Each wall is flat, endless, passes through zero and stands at right angles to its row. A trip goes straight from one point to another. Which walls does it cross, in order?

Walls:
(1): [ 15  16 -42]
(2): [-19  27 -15]
(3): [26  7 -7]
(4): [12 31  7]
Trips:
[ 27 -27  -9] to [  1  -9 -60] => 2
[  8 -44  56] to [ 11  -8 -39] => 3, 1, 2
[23 29 43] to [ 24 -25  19] => 4
[-12 -46  -5] to [ 35  37 -49] => 1, 3, 2, 4

Walls:
(1): [-18  18  24  45  18 -16   0  31]
(2): [ -6  34   4 -15 -10   6   2   3]
(3): [  8  20   8 -21 -26 -20  24  25]
(4): [ 38  14 -14 -18  18 -46   8  10]
(5): [  3  35   2 -11  -4  -5  46  15]
Trips:
[  1 -60  25  30   3 -19  -3 -23] to [ -1  34   5  31   8  -5  -6 -33] => 2, 5
[14 26 16 29 -9  4 -6 -2] to [-42 -18   2   0  24 -18  -8  33] => 3, 5, 2
[  2 -12  14  36  48 -24 -13   9] to [  4  20 -18 -15 -27   6 -10  20] => 3, 2, 5, 1
[-11 -28  -7  -6 -10  28   1   2] to [  1 -11   7  24   8   3   7 -26] => 1

Walls:
(1): [ 13  -6 -44 -11   1  -1  -5   1  30   1  -5]
(2): [ 20  15   0  13  -2  -3  19  16 -23  20 -35]
(3): [ 12   6   2  13  -9  36 -11  27 -32   7  -5]
(4): [  0 -39 -20 -19  27 -23  15  26  11 -34 -20]
(5): [ -4   5  -4  -6 -37 -12 -37   0  11 -24  -1]
(6): [ -9   8 -19 -42  23  10  -5  24  10  10  18]
(7): [-11  33 -11 -20   0 -15 -27 -19  10  39 -12]
(8): [ 22  23 -16  -1  -3  -7  18  26   8  16  12]
Trips:
[-42  24  29  17  19  -2  10 -18   2  10 -27] to [ 10 -19   4  20   4  23 -15  13 -27 -12  22] => 3, 7, 2
[-13  -3 -16 -14  42  25  -3  10   2  -2   8] to [-12  -8  17  -1 -15 -16  -6  -8   0   9   7] => 7, 3, 1, 4, 5, 6
[ -3  -9   4  16  -1  27  16 -10 -16  18  -9] to [ 22  26  33  11  20 -33  19  -4  11 -15  -4] => 8, 3, 4
[-26  15 -14 -16   2  -5 -11 -25  18  20 -28] to [-21  -5  -7 -11 -16 -25  17  -2 -45 -12   0] => 2, 4, 1, 6, 7
[ 10  24  24 -25  17  15 -18  -7  -8   2 -15] to [  6 -43  -2  -5 -25   3   2 -19  18  21 -32] => 5, 6, 1, 3, 4
[  7  -8  -2  10  19  22 -15  18  27  24 -18] to [-13  -8 -15  -4 -11  60 -16 -10  -7 -21  13] => 4, 8, 2, 7, 5

Walls:
(1): [  9  -6  -5  20   2   7  -1 -45   1 -14 -19  -2   7  15  38  21   1   8]
(2): [ -2  -2 -38  21  -2  17 -34  25   2  35   7  24  26  -5  10   2 -14 -16]
(3): [  1 -37   7  10  -2   8   7  37   3  -1  36 -12  43 -20  15  20  22  -4]
(4): [ 16 -26 -27 -48  -3  -2  -1  10 -14  16   0   9   8 -14  -5   4  35  -8]
(5): [-10  -9  20 -21  10  14  10   4  -3 -33 -10 -12  -7 -25   5  20 -10 -19]
(6): [-48   1  -1  -4  43  11   8  16  18  22  12  42  19 -24  21  14 -26 -15]
Trips:
[  5   2 -17   4  -5 -21  24   1  -7 -26  33  -7 -35   0   3  36 -28 -15] to [ -4  21   9   0 -17   6  10  16  24  -3 -29  -7   2   2   4  18  30 -13] => 3, 4
[ -7 -27 -45 -26  40   5   2  26  38 -16 -32  25 -15 -37  -9 -27  16   7] to [  8  -7  16  16  15  14   9  18 -13  21 -17 -40 -27   6 -27  -9 -12   7] => 2, 6, 4
[-36  -4  13  18   7 -22 -25  26   5  -5 -30  20  14   8 -31  -6 -11   2] to [  3 -24  -8  27 -16 -22  26  16  -5  -9  -1 -35  -3   1 -17   7  17   4] => 3, 6, 2, 4

Walls:
(1): [-25 -18 -20   3  -9 -25  24  -1  19   0  10 -14  -3  12  26 -16  10  -8
 -16  11   0 -31  21  -7  -4   0 -10  -7   5  -6   9   6]
(2): [  6 -32  16 -21  -8  -2   2   5  14 -33 -12  11  -2  17   8  -2 -10  28
  30 -25 -12   9  28   8   6  -6 -16  15  -7 -22 -13 -16]
(3): [ -8 -10  24  -3 -41   0   4 -12 -12 -33 -16  16  -7  46  28 -13  22  15
  -8   5 -17 -11 -30   0   8   2   4 -28   3 -25  32 -36]
(4): [ 35  -5 -17  -7  -5   5   4   6   7 -18 -28   9   7 -15 -24  21   4  -9
 -11  23   4   9  -3  -1 -16  31 -17   6  26  13  -2  45]
(5): [-13   6   1 -18 -11  30 -10   2 -16   4 -16  11 -21  12  13  13  21   7
 -33 -16  -5  -2  -3  21   8   6 -30   2  13   9 -11  -4]
(6): [ 24 -23  17   9  26 -17  -5  -9   9  -4   0   4  21  10  13 -31   6  13
   5 -34   0  -3   5 -14  15 -12  15 -20   4 -28   0  28]
(7): [ -7   2   3   1  42 -13  -3 -22  34 -10   1 -13  12   7  33  -7   7 -11
  -1  51 -14   2  -5   8 -37 -19 -17  22  -6  -3  19   6]
Trips:
[ -8   1  -7  -4   1 -27  20 -35 -22  10   4  34  23  19 -10 -15   3   0
   7 -11   7   7   5 -27 -25  -8 -13  23   5  14   2  -9] to [-22   4 -15   3   7   6  -4  11  19  -3  20 -12  11  -4   6  12  20  11
 -20 -11 -13  -3   5  15   6  -2  -6  30 -12  -4 -14  -4] => 3, 6, 5
[-30  38 -46  -8 -12  22  11   8  31   8  21  15  24 -14   6   0   8  -9
   9  19  -1 -10  28   7 -11   8   0 -12  -8   5 -42  -2] to [ -1  -8  11 -13  -9 -14   3  15 -23  -8  -9 -20 -19  -7 -21 -25 -17  31
 -24 -13   8 -18  16 -28  -9  12  -3  -9   0 -15  18   8] => 7, 5, 2, 6, 3
[ -7   5  -4  -7  11 -18  15 -20 -24 -31 -16 -26  20  20 -45 -28  17  11
   7 -11  -3  35  11 -14  21 -13 -23 -11  26   9 -15 -11] to [ -5   8 -12  -5  23 -13 -32 -18  -4   2 -19  29  -7  23   6 -17  27   7
  -6  -3  -3  -3  11  11   3 -21 -10  -5  -6  -7  -8  -1] => 5, 4, 7, 1
[ 20 -20 -18   2  10   5 -15   6  37  -9   0 -11   4  -6  16   4  -4 -12
  21  17  -8  -1  -2   3 -12   1 -26   4  15 -20   9   6] to [  1   9 -27 -12   1 -11 -20  11  -7   8  -3 -13   2  10   0  31  31 -22
   6  24  29 -20   0   5   1  -4 -31  -6  16  -9  13   7] => 6, 2, 5
